Each wall is flat, endless, passes through zero and stands at right angles to its row. A trip goes straight from one point to another. Which walls does it cross, in order?

Walls:
(1): [-68  14]
(2): [-45   1]
(3): [-25   1]
(4): [-35  76]
(5): [-38  43]
(6): [-54  35]
Trips:
[-43 -29] to [-29  86] -> 4
[29 37] to [ 25 -17] -> 5, 4
[-56  59] to [-38  -8] -> none

Walls:
(1): [ -9   0  28   1  25 -11]
(2): [ 36   0  13  12  -7 -36]
(3): [ 11   5  26 -45 -40  54]
(4): [ 44  38  56  17  25 -13]
Trips:
[-16 -57  23 -14  13 -36] to [-26  20   5 -10  -2  17] -> 2, 3
[  6  32   7  40 -19  -4] to [ -9 -32   6  -1 -39  51] -> 3, 2, 4
[ 20  26 -62 -22   9  -3] to [ 45  26  -1  13  -3 -20] -> 2, 4
[ 44  15  33 -39  -1  -5] to [ 38 -57  23 -16   1 -20] -> none
[ 13  44  51 -36  -9 -48] to [ 29  16 -19  -9  40  -3] -> 3

Walls:
(1): [-29  36 -21  54   9  28 -31  44  24  -8 -12]
(2): [ 27   0 -34 -58 -17  24 -17 -36  -6 -28 -25]
(3): [ 42  42 -26  -4  38  -4 -12 -16  10  65 -14]
(4): [ 6 -5 34  2 33 12 41 43 10 -4  4]
(5): [-16  13 -24 -34  -2 -45 -19  -1  23  25 -52]
(6): [-21  15  11 -26   7  31 -41 -24  43 -46   3]
(7): [-38   2  34   5   9  -3  36   4 -28  48   2]
(8): [-14  26   2  -8  -9  -6   9  22  68 -13  18]
(9): [ 40   6 -23 -24   0   6 -12 -18  -2  27  -3]
(10): [ 31 -74  20  -4  14   6   7  54 -76  -6  23]
(11): [-41  14 -12  23   9 -11  -9 -66   1  52 -21]
Trips:
[-53   9  11 -33  47  16  28  11  13 -19   2] to [-12 -10  12  -3  11  59 -47   1 -17  57 -34] -> 11, 3, 8, 2, 10, 9, 4
[-87  -4 -19 -22   2  -7 -16 -19  -4 -30 -11] to [ -7  -8  22 -38 -14  29 -25 -31   3  47  -1] -> 1, 8, 9, 3
[-11  -5  -6   0  -8  50  -7 -14  27  10 -33] to [-59 -16  32 -70  21 -15   5  -3  32 -27  36] -> 3, 9, 4, 7, 1, 11
[ 17  46  24 -39   4 -27 -28  30 -32  36  24] to [22 29 41 -6 -7 23 28  9 32 21  7] -> 8, 10, 5, 6
